Each point is reached from the start by the listed moves, each made 0, 1 or 2 times, or once backwards (-1), plus a little noise. Is the number of moves made odd or even? Then give how often each move was made.

Moves:
(1): [  7  26 -21   5 -10   1]
(2): [ 11  17  18  -6  31 -17]
(3): [ -5  15  11 -23 -15   0]
Start: [ -4   6   3 -19 -17   8]
Points:
[  6  36  31 -47  -3 -13] -> even (0, 1, 1)
[ 14  86  -8 -41 -24  -3] -> even (2, 1, 1)
[ 38  77 -17   3  37 -23] -> odd (2, 2, -1)
[ 11  18 -29  10 -14  13] -> even (1, 0, -1)
[  7  32  68 -59  39 -27] -> even (-1, 2, 1)

Moves:
(1): [  0   9   3   8  -3 -19  -4  -6 -15 -11  15]
(2): [ -5   8  -2  13 -25  -2   0  21   0   2  12]
(3): [ 19   6  18   8   7  -5   4   4  10   5 -17]
(4): [-15  -8   8  -8  -9 -38  -3   7   1  14   5]
(5): [-41  -9  14   4 -12 -16  -8 -17  26  -3  -4]
(6): [ -5  -9   6  17   1   0   3 -16  -9  15   5]
(7): [-5 -3  7  6 17 11 -7  5  8 -8  4]
(8): [-10   8  12  -9  -2   9 -17  -1 -14   2 -14]
(9): [19  1 -9  9 -4 -8 -9 17 19  8 25]
Start: [10  1 10  1 -7 -4  0  2 -8  0  0]
Points:
[  55   23   46   41  -14 -111    7   55  -20   10   38] -> even (2, 1, 2, 2, -1, 0, 1, -1, 0)
[ 29  64  79  40   0   5 -33  46 -76 -23 -21] -> even (2, 2, 2, 0, -1, 0, 2, 2, -1)
[-30 -24  35   9  19 -31 -29   7 -59  41  37] -> odd (0, 0, -1, 2, -1, 2, 2, 1, 0)
[-92 -33  56  28  20  52 -10 -55  46 -19 -37] -> even (-1, 0, 0, -1, 2, 1, 2, 0, -1)
[ -3  -6   4  28  -8  -4 -46 -35   9  -4  55] -> odd (1, -1, -1, -1, 1, 1, 0, 1, 2)
[ -92   11   71   45  -50 -102  -16   18   44  -47   28] -> odd (2, 2, 1, 1, 2, -1, 2, -1, -1)

Moves:
(1): [ -7  -1 -12   2  -3   0   6 -10  -4   9  -3  -4  23   8]
(2): [  8   3  -2   2  -2   8   3   4  -7   6 -10 -12 -10   5]
(3): [-15  15   4  -5  16  -2  -4   7  -2  -4 -10 -10   7   7]
(4): [  2  19  -5  -9   6  11 -11   5  -6   2   7  -8   4  16]
(5): [  4 -13   3   0  -5   8  10   7  10   5  -2   7   5  -8]
(6): [  0   1  -4  12   7   9  12   1 -10  -3   5  12   7  -5]
(7): [ -1   2   1   2  -3   3 -13   1   5   5  -4   4   4   0]
(8): [  4 -12   8   9  -3  -7   8  10   2  11   0  -2   8  -6]
(9): [ 9  9 -2  2  6 -1  2 12  6 -4  0  4  2  7]
(10): [ 1  1  1 -8 17 -3 -4  0 -3 -1 -5  3  2  4]
(11): [ 7 10  1 -3  6  1 -2  5  0 -4  3  5  7 -6]
(12): [  6 -13  -6  15  -4   3   5   4  15   2  12   1   7 -12]
(13): [ -6  12   7   0  10 -11  -3  -9  10   8  -1  -5   8  12]
(14): [  5   3   3   2  -2   4  -2  -4  -1 -11   7  -1   3   1]
Start: [ 0 -9  4 -2  5 16 -6 -8 10  6  1  9  4 -1]
Points:
[ 15 -75  -9  49   3  24  29   7  63  39  15  67 121 -65] -> odd (2, -1, 0, -1, 2, 1, 2, 1, 0, 1, 2, 2, 0, 0)
[ 31 -39  23  31  10  -2  24  26  21  15 -19   8   8   0] -> odd (0, 1, 0, -1, 0, 0, 0, 2, 2, 1, -1, 0, 0, 1)
[ 40  -7  -7  38  33  64  -2  33  35  -3  17  57  14 -35] -> odd (-1, 1, 0, 0, 1, 2, 2, -1, 1, 1, 1, 2, 0, 0)
[  0  36  27 -41  54  17 -23  20  -8  -3 -35 -38 -21   4] -> odd (-1, 2, 2, 0, 0, -1, -1, 0, -1, 1, 2, 0, 0, 0)
[-12 -21  13  22  34  18  -4  -1  34  39 -27  22  37 -30] -> odd (0, 1, 1, -1, 1, 1, 2, 0, -1, 1, 1, 1, 1, -1)
[ 32  15 -33   8   6  79   3  -1 -65  31  -3   3  46  37] -> odd (2, 2, -1, 2, 0, 2, 1, 1, 0, 1, 0, -1, -1, 1)
[ 27   4 -33 -39  16  64 -19   5  -8  37 -35  34  41  25] -> odd (2, 1, -1, 1, 2, 0, 2, -1, 1, 2, 1, -1, -1, -1)

Moves:
(1): [  4   0   1  -8  -2 -11   2  -8  -6  -6  13   3  -7   0   0  -8   8  -2
   1   3  -8  -2   3  -3]
(2): [ -6   9  -3   6 -22  11   8  -4  -5  -6  -1  -2   1 -16  15  12  -4  -4
   1   8 -14  -4  14   7]
(3): [ -5   2  10   5   5   2   8   0   2   0  -9  16 -10   2 -13   1   5  -9
  -4 -17   4  -1   7  -4]
(4): [ -5   8  -8  -9  -7   6  -7  14   4  -3 -11  -4  -3   6   1   1  -8   4
   4   9   9  -2   4  -8]
(5): [ 7  2  8 -3 -2  3  3 -1  1 -2  5 -4 -3  3 -3  1  5 -4  0 -5  1  3  0 -1]
(6): [  0  -5   4   4   0  -4  -4  -4  -2   6   7 -19   9  -1   7   0  -4 -12
 -11  -2   4  -1  10 -14]
(7): [  3   4  -2 -11  -5  -8  -2   1  -3  -1  -5  -3   4 -10  -2   5   3  -9
  10   2  12  10  -2   6]
(8): [  7  -4   1 -12  -4  -4  10   9 -15  11  -4   8   8   2  -7   6  -6  14
  -6  12   5 -11  -6   1]
(9): [  5   3  10   2 -12 -14   7  -1  -4  -5   9   2   0  11  -1   9  -4   1
   1   4  -4  -4  -1   1]
(10): [ -6  -8   4  -7   3 -10   2   7 -10  -2   8 -12  -5 -13  -1   6   7   2
  -9  -9 -21  -1   9  -4]
(11): [ 10   4   1   2   2  -1  -9   0   9  -4   2   8  -2  -2  10  -7   0   7
   4   2 -13 -13   1   0]
(12): [ -1   1   0   2  -1   2   5   5  -2  -9   2   1   4   4   0   6   5  -4
  -5   3  -3  -6 -11 -11]
(13): [  5  -6  -3  -6   1   2   8  -2 -10  -1  -5   3   2   0  -7   6   1  -6
   9   5 -11   2  -2  -6]
(14): [ 11   8  -8   8  -1  -3 -11   7  -5   0  -2  -9   8  11   1  -6  -6   4
   2  -7   9  -6  -8   5]
(15): [ 11   8  -5  -2   5   9   5   3   7  -7   1   0  -7   6   7   4 -11  -9
  -9  -7  -6   2   4   1]
(16): [ 12  -6   6   5  -7  -1   6  -4   7  16  -2   3 -19   6 -14   1   0  -2
 -18  -3   2  -2  -6   4]
(17): [ 17   6   1   2   0  -3   3 -13  -6   6  11  -4  -6  -7 -14  11  -9  10
  -1   6  -1  -3   5   1]
(18): [  3  -1 -15   2   3   3 -11  11   5   2  14   8   1 -14  -5  -1  -2   4
  -4   1  -1   0   9  -3]
(19): [ -3  -6 -10  -8   5  -8   7  -4  -8  12   4 -10   4  12   8  -1   0   7
  16 -11   2 -17 -14  -3]
(20): [  3  -8   1   9   2 -10  26 -10   0   2   1  -8   3   4  -5   9  15   6
  -8  -6   7  -1   0  -1]
(21): [ -1   2   5   5  -5  -1  13   0  -6  -5  11  -1   3 -13   1  -7  -9  -1
   2   6 -10   8  -7 -19]
(22): [ -3   6  -9   3  -5  -4  -5   6   3  17  -1  -1  15  -1   2  15  -5  13
 -12  -2  -1   7   3   0]
(23): [-11 -13   3  -5 -20   7 -12  -8   0  -8  -2  -3   0  -7   5   1   4  -8
  -7 -17  16  17   8  -9]
(24): [  9  15   6  10  -1  -3   3  11  -8  -3  -4   8 -14   2  10  10  -1   2
   4   3   3   7   7  -2]
Start: [ 6  9 -8 -6 -2  3  5  4 -6 -2  8  2  1 -7  1  1  2  3 -1  6  9 -3  8  6]
Points:
[-30 -21  33  22  19 -64  38 -26 -22 -32  29 -87  37 -32  38 -59  45 -26
  20 -87  -6 -35  12 -46] -> odd (0, 0, 2, 0, 0, 2, 1, -1, 0, 2, 2, -1, -1, 2, -1, -1, -1, -1, 1, 2, 2, -1, 0, -1)
[  36   20  -26   23  -22  -49 -110   -9    1   -5   89  -22   11  -43
   48   24   -3   44  -14    2   40   14   87  -30] -> odd (1, -1, -1, 0, -1, 2, 0, -1, 1, 0, 2, 0, -1, 0, -1, -1, 2, 2, 0, 0, -1, 1, 2, 2)
[121   1 -14  -6  17 -11  29 -52  17  27  63 -13 -72   8  23  15  20 -24
  -8 -42  18   8  -1 -22] -> odd (1, -1, -1, -1, 2, 1, 1, -1, -1, -1, 2, 0, 1, -1, 2, 2, 1, 1, 2, 1, 0, 0, 1, 2)
[ 96  18 -59 -39 -27 -67  87  27 -66  -8  69 -27 -13  -4 -19  69  16  15
 -19 -26 -33 -87   5 -25] -> odd (2, 1, 1, 1, 0, 0, 2, 1, 1, 2, 1, 2, 1, 2, 2, 1, 1, 2, 2, 2, 0, 0, 0, 0)
